Each row of a before or after table is a point. The points were changed in one or more steps. Then noise was added and the rows were shuffled. The steps act on columns, c1 being the first. What was done? A step turns or swaps two columns, mirrors them in a line or flattens them onto one, adds a multiple of one to another, or multiplies or shifts one. Angles are multiples of 10 degrees, from the lower column toward the higher: turns from -170 to 170, lines from 10 to 170 but not 90. Use the fewest steps. Two steps may share a column if one is a turn and the other turns, adds or multiplies; they go together, in the order done. Otherwise the lowest column goes first.
In the rows, zero is written as 128.

Before (12 x 2):
[[144 190]
 [127 130]
 [127 139]
 [113 120]
 [180 187]
 [113 176]
 [ 99  86]
 [196 180]
 [174  91]
 [212 186]
 [ 93 108]
 [149 221]]
After (12 x 2):
[[192 132]
 [185 141]
 [ 91 135]
 [153 210]
 [128 137]
 [121 184]
 [119 131]
 [107 134]
 [170  53]
 [140 181]
 [101 111]
 [210 130]]
Steps: add -0.7 times c1 to c2

Before (13 x 4):
[[134 147 164 150]
 [165 103 151 106]
 [140 111 118 135]
 [113 147 136 132]
 [ 82  56  82 140]
 [199 125 137 136]
 [151 147 132 158]
 [160 131 121 133]
 [110 170 148 158]
 [126  81 158 114]
 [123 124 179 113]
 [166 102 113 141]
 [134 129 125 235]]
After (13 x 4):
[[131 136 102 113]
 [153 157 128 148]
 [154 134 103 132]
 [163 151 211 147]
 [202 135 124 126]
 [180 105 170 101]
 [168 113 250 125]
 [130 157 183 171]
 [152 142  80 101]
 [130 235 120 128]
 [120 132 152 148]
 [ 45 142  36  55]
 [151 115 198  79]]
Steps: multiply c3 by 2.5; turn c1 and c3 by -20 degrees; swap c2 and c4

Before (10 x 8):
[[ 92 115 100 145 112 125 155  72]
 [103 134 161 108 114 125 139 128]
 [154 116 123 216  49 126 163  27]
 [ 87  80 106  90 150 144 118  58]
 [ 79  66 201 209 148 200  80  44]
 [153  81 156 158 113 129  68  92]
 [ 76 150 121 106 138 102  78  74]
 [ 79 146 167 104 104 195 191  41]
 [169  95 127 144 164 192 149  92]
 [106 159 148 134  61 226 168 138]]
After (10 x 8):
[[ 76 146  64 105 139 101  79  71]
 [ 82 145 109 102 105 197 192  41]
 [107 159  85 134  59 226 172 134]
 [ 92 113  43 140 110 126 154  71]
 [156 115  61 221  46 126 167  29]
 [ 81  67 141 207 149 201  82  44]
 [153  78  93 157 114 129  71  91]
 [170  95  63 146 167 191 145  95]
 [105 132 101 111 114 125 138 132]
 [ 87  79  48  91 150 143 118  60]]
Steps: shift c3 by -60

Before (9 x 11):
[[134 107 110  97 164 143 116 140 122 121 133]
 [155 121 115 148 146 173 123 157  85 131 161]
 [110 103 109 150 135   7 141 152 131 106 126]
 [136 181 108 128 123  98 122 148 107 110 118]
 [107 169 145 117 136 164 123 153 130 142 108]
 [147 123 127 110 126 130 147 124 101 157 114]
 [111 198 131 137 168 139 118 143  86 169 122]
 [149 128 152 133 175 154 116 138 107 108 127]
 [149 140 137 128 134 122 112 144  95 116 185]]
After (9 x 11):
[[157 110 113 116 145  84 123 160  83 129 172]
 [147 143 127 129 125 126 148 124 102 157 114]
 [136 111 107 180 125 158 122 148 107 110  86]
 [148 121 140 141 133 134 109 142  96 115 177]
 [110  96 128 190 165 116 117 143  89 167  78]
 [132 164 109 121 163 116 116 142 122 120 141]
 [107 128 148 171 136  92 122 149 132 144  79]
 [150 124 153 126 173 102 112 139 107 107 128]
 [110 116 107  98 137 252 142 152 129 104 148]]
Steps: turn c2 and c4 by 110 degrees; add -0.7 times c4 to c11; multiply c6 by -1

Before (8 x 14):
[[104 142 151 106 167 159  76 116 155  93 135 133  66 116]
 [146 114 155 195  99 154 137 143 141 160 110  99 122 157]
 [160 142 154 153 102 140 143 191 141 140 154 135 136 150]
 [100 130  80 180 159 249 114 136  73 142  87 149  94 133]
 [146 139 133 108 111 110 164 167 104 154 103 134 126 183]
 [113 122 128 150  95 108 124 164 139 165 119 164 121 175]
 [163 128  90 119 103 113 166 166 137 121 106 139 183 145]
 [107 208 108 112 205 198 107 117 188 115 120 125  96  93]]
After (8 x 14):
[[110 140 158 106 130 153 185 113 147  20 122 139  65 164]
 [164 147 151 158 126 145  88 189 138 164 126 157 132 124]
 [100 131  77 169 113 255 150 137  73 165  99  90  91 147]
 [119 118 127 151 122 107  76 166 138 238  91 128 121 153]
 [159 124  91 120 123 114  86 165 140 113 113 107 180 103]
 [104 208 111 113 109 193 213 118 189  95 132 115  94 129]
 [145 120 154 192 127 149  85 141 138 221 153 106 129 131]
 [147 142 139 113  93 111  72 164  96 203 116 105 129 131]]
Steps: turn c7 and c14 by -60 degrees; turn c5 and c7 by 130 degrees; multiply c10 by 3; turn c11 and c12 by 80 degrees

Before (8 x 20):
[[116 137 124 133 179  87 165 154 137 157 122  90  78 135 134 118 104 137
  148 117]
 [146 158 147   7 139 136  92 148 114 134 149 146 122 169 135 143 144 116
  123 105]
 [150 146 117 150  87  28 131 120  96  78 121  94  86 106 115 168  93  98
  116 130]
 [133  79 131 149 132 151 170 158 119 155 130 125 140 158 160 113 183 102
  118 101]
 [ 68  80 127 102  92 171 165 101  80 124 138 197 113 156 126 108 153 103
  116 112]
 [ 92 159 126  96  92 128 114  99 121 132 147  99 103 122 212 129 148 172
  123 104]
 [129 155 124 144 110  71 169  78  84 139 126 109 106 164 119 109 140 125
  172 119]
 [147 118  83 144 119 163 194 118 134 137 140  91 115 158 117 101 177 158
  129 102]]
After (8 x 20):
[[137  73 137 125 134 148 139 159 117 155 128 127 112 155 137 111  58 100
  116 103]
 [144 154 149  43 141 134 198 147 109 135 153 146 100 172 139 138 188 120
  125 101]
 [152 152 117 142  87  27  98 120  94  79 122  90  87 107 118 165 142 104
  118 131]
 [ 71  91 126  85  87 169 130 105  82 127 142 197  96 156 101 111  97 102
  113 109]
 [130 143 127 119 107  75 109  80  84 143 124 104  91 164 160 109  87 126
  174 118]
 [153 121  85 106 115 163 127 117 128 140 141  88  93 155 113 101  48 163
  133 102]
 [ 94 133 130 108  92 129 160  96 122 134 144  98  76 120 219 127 137 167
  125 104]
 [110 133 126 113 180  80  84 150 134 156 121  92  70 132 145 118 119 142
  146 114]]
Steps: add 0.7 times c19 to c15; turn c2 and c15 by 20 degrees; turn c4 and c7 by 30 degrees; turn c7 and c17 by -130 degrees; add 1 times c20 to c13

Before (11 x 32):
[[ 99 148 112 106  91 128 118 132  96 107  51 190 151   7 139 120 130 150
   85 123 149 134 120 137  91 111 132 126 143 143 142 131]
 [173 164 111 123 103  88 112 146 130 117 146 119 135 134 115 132 148 134
  132 125 141 105 131  75 120  92 107 130 144 136 107 137]
 [138 106 157 112 105 137 130 152 132 149 135  93 134 130 139 152 172 118
  144 136 124 160 116  39 139 121 112 106 146 128 128 121]
 [ 95 202 122 171 148 127 131 152 137 108  62  97 129 120 137 121 151 112
  139 134 139  67 113 126 124 144 106  85 108 125 158  94]
 [ 89 158 108 102 108 141 114 126 155 139 149 166 135 130 147 149 129 139
  120 126 137 157 109 101 128 117 106 110 111  64 142 127]
 [103 125 105 112 116 135 146 121 148 113 145  90 123 131 144 119 137 118
  136 156 135  88 124 154  85 141 120  92 125 126 151  91]
 [108 106 106  95 109 136 113 152 115 115 116 102 140 125 136 129 131 117
  137 124 155 114 124 112 133 138 107 147 140 150 102 132]
 [ 93 113 105 137  93 110 132 107 100 118 146 107 113 137 134 143 126 111
  128 143 139 158 113 139 118 113 147  79 101 149 100 121]
 [152 114 123  99  96 134 116 133 128 122 140 113 224 151  44 136 158 122
   65 136 137 151 114 123 128 122 138  98 139 145  99 127]
 [117 146 116 132 125 138 112 152 145 146 122 109 140 105 150 114 157 117
   76 140 154 103 145 116 143 119 117 180 126 138 108 118]
 [109 104 178 119  92 133 184 120 148 103 109 123 109 153  85 109 142 144
  134 136 124 149 128 134 141 140 121  95 143 142 106 146]]
After (11 x 32):
[[ 91 112 103 104  94 109 131 105 156 117 141 111 111 139 136 141 131 112
  126 145 137 160 111 143 118 115 148  75 103 145  98 119]
 [138 107 159 132 105 141 135 154 171 146  96  92 132 130 137 153 171 115
  144 137 120 159 116  41 139 120 112 116 145 127 126 124]
 [118 147 116 131 124 139 110 150  77 144 134 110 139 104 146 115 157 117
   76 145 155 104 142 115 144 117 116 180 128 138 109 116]
 [149 114 123 137  96 130 115 135 173 124  70 112 224 150  47 138 156 124
   60 137 138 155 112 123 131 127 139 103 141 143  99 126]
 [103 107 110 158 112 133 113 149  72 115  72 104 141 123 138 129 131 118
  138 128 151 116 128 114 132 137 107 135 140 149 103 130]
 [111 104 177 151  92 136 187 119 218 105 116 121 110 155  84 108 140 146
  133 138 125 149 129 136 137 139 121 112 145 139 105 146]
 [106 123 105 124 120 138 146 124 223 113  94  90 120 131 143 124 136 120
  136 156 137  88 124 154  83 140 121 111 126 125 150  88]
 [100 148 110 214  89 126 116 130  70 108 110 190 151   7 140 126 133 151
   87 123 146 134 118 137  90 111 137 105 143 143 141 131]
 [ 97 204 123 161 149 127 131 146 214 107 232  98 131 121 138 125 155 107
  141 134 135  68 110 126 126 146 106 102 107 122 160  94]
 [174 164 113 116 104  85 109 144 125 118 113 116 134 135 112 133 149 135
  132 123 140 105 127  73 121  89 106 130 144 136 109 137]
 [ 92 155 107 126 111 140 112 126 210 137  73 165 135 133 149 149 127 142
  118 123 137 157 106 100 128 119 104 132 110  63 140 129]]
Steps: multiply c4 by 2; turn c4 and c11 by 110 degrees; turn c9 and c28 by 40 degrees; multiply c9 by 2.5

Before (8 x 64):
[[124 171 134 146 154 101 117  77 131 114 150 142 156 173 115 130 124 151
  173 136  93 135 111 111 150 109 105 159 104 146 107 109 136  99  99 123
  150 161 157 187  87 133 105 134 144 128 111 180 140 108 139 177 114 140
  167 141 107 102 155  98 106  92 140 100]
 [113 118 101 105 122 165 101 145 154 101 143 102  92 100 130 109 122 122
  145  92 129 117 112  92 105 129 124 155 175 133  99  83 159 157 114 154
  128 139 175 164 140  91 104 147 126 120 146 175 139 116 139 166 118 123
  136 121 130 122 112 127  78 114  98 111]
 [ 88 125  98 111 112 162 152 130 138 166 140 143 150 117 114 122 153 133
  124  93 151 140 141 126 180 116 122  92 166  78 166 162 137 154  82 120
  124 114 127 138 124 126 139 135 116  95 142 105 106 117 111 156 112  95
  124  86 106 170 117 169  81 122 127 147]
 [ 90 110 139 105 155 126 175  91 115 122 110 100 135 137 111 180 147 149
  109 118 132 116 105  93 135 139 143 163 106 110 108  88 145 111 122 106
   90 103 134 116 122  90 102 167 122 149 114 108 102 131 130 133 148 172
  167  89 114 132  99 101  79 153  97 103]
 [ 90 108 105 144 156 151 183 154 104 153 121 118 133 180 127 171  85 104
  164 133 148 155 185  97 165  87 131 163 157 123 153 112  77 125 150 163
  121 128 115 130 144 130 178  85 144 136 123 158 154 161 103  95 111 154
  140 125  85 169  73 154 149 129 112 161]
 [ 77 152 149 127 104 167 110 127 160 141 150  86 103 103 169 118  92 165
  110 128 156 118 184 110 152 148 117 126 155 117  96 135 107 122 155 139
  147 109  99 117  98 157 147 148 104  92 148 107 114 127 147 110 188 142
  154 139 145 114 139  89 123 101 148 153]
 [124 165  95 146 110 154 123 145 105 164 133 101 140 148 135 151 117 167
  153  94 104 134 125 158 138 161  93 119 173 106 126  89 145 114 152  98
   92  99 136 152  98 160  96 165 178 140 147 125 129 183 120 112 178 116
  130 136 160 167  74 167 152 168  75 165]
 [111 148 115  89 126 105 104 151 129 165 113 110 143 140 184 162 140 166
  112 140  89 137 107 157 155 105  97 114 137 158 166 135  87 160  85 131
   76 155 152 158 128 155 174 108 173 105 130 135 119 162 103 151 140 158
  168 155 124 108 150 147 122 126  69 125]]
After (8 x 64):
[[ 86 125  44 111 113 162 153 129 138 155  87 142 150 117 114 122 155 132
  123  93 151 140 142 128 182 162 122  95 166  78 167 162 137 154  83 119
  155 114 128 139 124 126 139 135 117  95 142 104 106 116 112 156  95  96
  125  88 107 169 115 141  81 122 126 148]
 [124 165  59 146 109 153 122 145 105 133  90 101 139 148 136 151 119 167
  154  92 105 133 126 158 136 206  94 120 173 107 127  90 146 112 152  99
  179 101 137 151  97 159  96 165 179 141 147 126 130 184 121 113 228 114
  130 135 161 169  75 132 152 170  76 165]
 [111 148  84  87 125 106 102 151 129 125 109 110 143 140 184 161 140 167
  113 140  89 138 107 157 155 131  97 113 138 159 165 136  87 159  86 131
  192 154 152 157 129 154 174 109 172 105 128 135 120 164 103 151 153 157
  168 157 125 109 150 114 122 127  69 126]
 [ 78 151 193 126 102 166 110 125 159 150 168  86 102 103 170 119  91 167
  111 127 156 118 184 109 151 115 117 127 155 118  97 135 106 123 154 139
  121 109  99 117  98 155 148 148 103  92 149 108 114 128 147 111 249 144
  153 140 145 114 138 150 122 102 148 152]
 [126 171 134 145 155 101 116  76 130 132 159 142 158 174 117 131 125 152
  173 136  93 135 110 112 152 101 106 160 104 146 106 108 134  99  99 122
  101 161 158 186  86 135 105 134 143 128 112 181 142 107 139 178  99 140
  165 139 107 101 155 150 106  91 138  99]
 [ 90 108  48 144 156 151 184 154 107 143 102 117 132 181 127 174  87 104
  165 132 150 156 184  98 165 128 131 161 157 125 153 110  76 124 150 163
  149 128 116 129 144 132 180  86 145 138 125 160 154 161 103  96  95 155
  140 125  84 170  73 121 149 130 110 161]
 [113 116  57 105 121 166 102 145 154 108 130 102  91 101 131 107 121 122
  146  92 127 118 112  92 105 168 121 156 175 135  98  83 160 156 114 154
  109 140 177 164 139  90 104 147 127 120 146 175 139 116 139 167 109 125
  135 121 128 122 112 143  79 114 100 113]
 [ 91 110 162 106 155 125 175  91 116  99 156  99 135 138 110 180 148 150
  109 118 132 118 104  94 135 122 145 163 106 110 107  88 145 109 123 107
  153 104 134 118 122  91 102 167 122 150 114 108 102 130 131 134 167 172
  165  89 116 132  97 111  79 153  98 104]]
Steps: multiply c3 by 3; turn c3 and c26 by -30 degrees; mirror c10 and c37 in the line at 20 degrees; turn c11 and c60 by 90 degrees; multiply c53 by 2

Before (13 x 64):
[[119 132 139 116 127 131 111 103 134 154 103 122 100 136 117 145 150  98
  118 101 125 127 123 133 131 117 114 125 126 138 155 121 103 136 121 122
  133 146 112 137 123 129 101 116 118 112 109 134 132 132 138 148 138 118
  117 102 111 130 123 116 129 129 132 163]
 [110 126 121 120 114 127 132 126 134 150 114 103 115 145 110 137 120 101
  141 118 118 147 153 150 134 134 116 121 128 119 153 133 108 112 101 118
  139 140  94 145 117 147 104 129 128 143 134 112 138 129 136 162 127 133
  127 100 119 121 127 135 120 134 118 136]
 [117 140 128 135 127 137 109 121 140 145 105 141 108 141 107 118 134  85
  135 114 122 136 123 138 133 118 123 121 129 132 158 110  95 138 123 132
  143 138  88 129 129 132 108 133 119 135 142 133 135 140 147 146 116 151
  154 124 120 141 130 124 111 135 130 141]
 [120 138 152 113 123 130 142 135 138 155  96 127 128 136 127 104 130  95
  132  98 119 118 124 157 129 107 113 120 125 135 146 116 107 115 104 126
  131 136 101 117 124 147 109 110 137 141 120 124 130 129 142 155 132 152
  123 111 136 121 103 122 128 127 127 144]
 [112 120 118 120 123 137 133 130 147 134 111 114 100 134  94 126 134 102
  164 104 132 146 122 140 129 119 125 123 133 130 145 110 135 140 108 129
  126 146 110 129 122 136  98 124 148 135 112 115 154 136 167 150 117 137
  126 111 121 138 107 126 114 131 138 147]
 [ 97 130 112 113 113 151 141 147  96 146 118 107 114  95 141  80 111 143
  111 137 106 120 144 120 132 136 123 136 148 147 107 112 117 140 135 178
  147 126 108 103 119 108 120 125 113 119 119 149 126 105 107 102 132  87
  148 121 124 114 131 134 139 136 144 124]
 [106  99 130 102 130 128 134 122 145 157 135 162 132 124 109 133 107 148
  145 110 117 140 140 137  90 123 144 122 146 147 148 121 125 125 135 117
  105 129 143 152  92 124 144 149 158 141 140 135 102 117 110 115 141 127
   80 122 151  96 135 137 142 150 131  99]
 [132 128 113 112 114 138 145 153  87 124 128 117 121 112 129 112 116 129
   94 126  98  97 132 109 146 117 138 133 149 143 108 120 125 117 138 141
  147 126 111 100 112 111 125  99 104 114 130 164 110 106 102 120 111  95
  151 131 119 129 109 148 127 142 153 127]
 [104 142 109 116 117 128 164 148  90 133 129 127 137 117 142  99 125 139
   86 136 100 119 133  88 138 135 125 142 149 141 109 108 128 130 149 141
  146 127 108 103 147 118 127 114 120  90 135 131 117 116 102 102 117  81
  142 126 140 134 129 127 150 138 139 116]
 [108 115 138 110 136 128 114 111 135 172 143 164 142 126 117 134 131 151
  157 142 134 130 112 134 115 142 158 141 150 135 138 139 118 139 149 118
   92 115 139 143  71 129 143 135 153 142 125 106 102 111 108 131 133 125
   96 115 145 111 124 139 137 117 119  91]
 [107 140 129 110 109 138 139 162 104 118 154 108 132 106 147 108 117 144
   98 132  91 125 143 105 128 148 125 135 154 139  81 130 119 133 138 161
  137 128 101  93 121  94 148 109 114  99 146 147 110  93 115 108 128 105
  129 139 129 117 127 119 148 137 164 112]
 [123 131 126 136 133 144 118 115 131 162 124 106 123 152  85 124 143 100
  114 107 130 140 118 140 125 133 125 122 130 141 144 119 114 126 128 129
  131 147 105 138 116 134 108 141 138 142 117 137 123 135 141 140 111 122
  131 106 147 107 105 111 121 122 129 148]
 [ 99 118 138  97 117 140 137 116 117 168 125 148 150 109 133 134 129 127
  132 138 136 132 126 108  97 136 152 125 136 151 138 138 114 131 122 116
   96 129 140 142 102 133 115 121 140 154 155 134 115 129 122 130 119 143
   89 125 130  93 123 132 130 136 133  98]]
After (13 x 64):
[[133 129 114 111 115 136 145 152  87 125 127 116 119 112 128 128 115 127
   94 124  98  96 133 109 146 116 137 133 148 144  89 104 125 117 139 141
  147 111 111  99 112 111 125 100 104 113 128 165 109 105 103 120 111 198
  151 129 148 129 108 148 127 113 153 126]
 [104 142 109 116 116 129 164 149  90 132 130 127 137 118 142 126 125 138
   88 136  99 119 133  88 137 135 124 142 149 139  91  68 124 130 148 141
  146 100 108 103 147 118 129 114 120  91 135 133 117 115 103 102 119 250
  141 127 133 131 130 127 150 121 138 116]
 [117 141 128 134 126 137 108 120 140 145 105 140 107 141 109 137 132  85
  135 114 124 136 124 137 132 119 123 121 129 131 187  74 153 138 121 131
  142 119  88 128 129 132 109 134 119 135 143 132 134 142 145 146 115  68
  154 125 128 143 130 123 109 105 129 139]
 [122 131 125 134 133 144 119 113 131 162 124 105 124 152  85 147 143 100
  114 106 131 141 117 142 124 133 125 122 129 140 159 100 142 125 127 131
  132 124 107 138 116 133 108 141 140 143 115 137 123 133 141 139 109 158
  131 107 109 107 105 111 123 126 129 147]
 [107 138 130 110 111 138 139 162 103 118 155 108 132 106 148 126 116 145
   99 131  91 126 144 106 128 147 126 135 155 139  34 132 131 133 136 162
  136 107 102  93 121  93 149 110 115 101 146 149 109  94 115 108 129 183
  128 139 133 117 126 120 147 116 163 111]
 [119 131 139 114 127 131 110 103 137 155 105 123 100 137 118 145 150  97
  116 101 123 127 123 133 131 119 115 125 127 139 182 107 148 135 121 123
  131 146 113 136 124 129 103 115 118 112 109 135 133 132 138 146 138 137
  117 103 149 129 124 116 129 114 132 162]
 [109 126 121 120 115 127 132 126 135 150 114 104 114 147 110 140 120 103
  140 118 118 148 154 151 135 134 117 121 129 118 177 143 142 110 101 119
  138 137  93 144 117 145 103 129 129 145 135 113 139 128 136 160 129 111
  126 100 135 121 126 135 122 111 118 136]
 [ 98 120 136  96 118 140 138 116 116 168 125 148 151 110 132 129 128 128
  132 137 134 133 126 107  97 135 153 126 134 152 148 158 137 131 121 116
   97 134 138 143 102 134 115 120 140 154 155 133 115 128 123 129 119  92
   88 127 121  94 122 132 129 114 134  97]
 [ 98 129 110 113 113 152 139 148  95 147 117 107 115  97 140 127 112 143
  109 137 108 118 143 121 132 136 122 136 147 147  85  80 135 139 135 177
  146  82 107 103 118 109 119 123 113 119 117 146 125 106 107 101 131 221
  148 120 146 113 131 135 137 116 144 122]
 [118 138 151 112 123 129 142 135 139 154  96 126 130 134 126 136 128  95
  131  98 119 119 125 156 129 107 113 121 124 134 163  93 147 115 105 126
  131 103 102 117 126 146 108 112 137 141 121 125 130 128 143 156 133  79
  123 112 111 120 104 125 127 119 127 144]
 [112 121 117 119 121 138 134 129 147 134 111 115 101 134  94 146 133 101
  162 104 131 146 123 139 128 119 125 122 133 131 163  75 121 139 109 129
  126 127 111 127 123 135  99 124 149 137 112 115 154 135 168 150 118 102
  125 112 131 139 107 125 114 127 139 147]
 [107 114 138 109 137 128 113 112 135 173 142 163 141 125 117 115 132 150
  157 143 135 129 112 132 115 143 159 143 149 135 147 160 142 139 148 120
   92 135 137 144  72 130 143 134 151 142 124 106 102 110 109 132 133 150
   94 113 117 110 124 138 135 131 119  90]
 [105  99 129 102 130 128 133 122 145 157 136 163 132 123 109 129 108 148
  145 109 116 141 139 137  90 122 145 122 146 146 167 107 120 126 136 117
  106 133 143 151  92 123 146 149 157 141 141 135 101 115 111 114 143 151
   80 122 106  96 136 137 141 108 133  98]]
Steps: swap c16 and c38; multiply c31 by 2; multiply c32 by 3; turn c33 and c62 by 150 degrees; turn c54 and c57 by -160 degrees; multiply c54 by 2.5
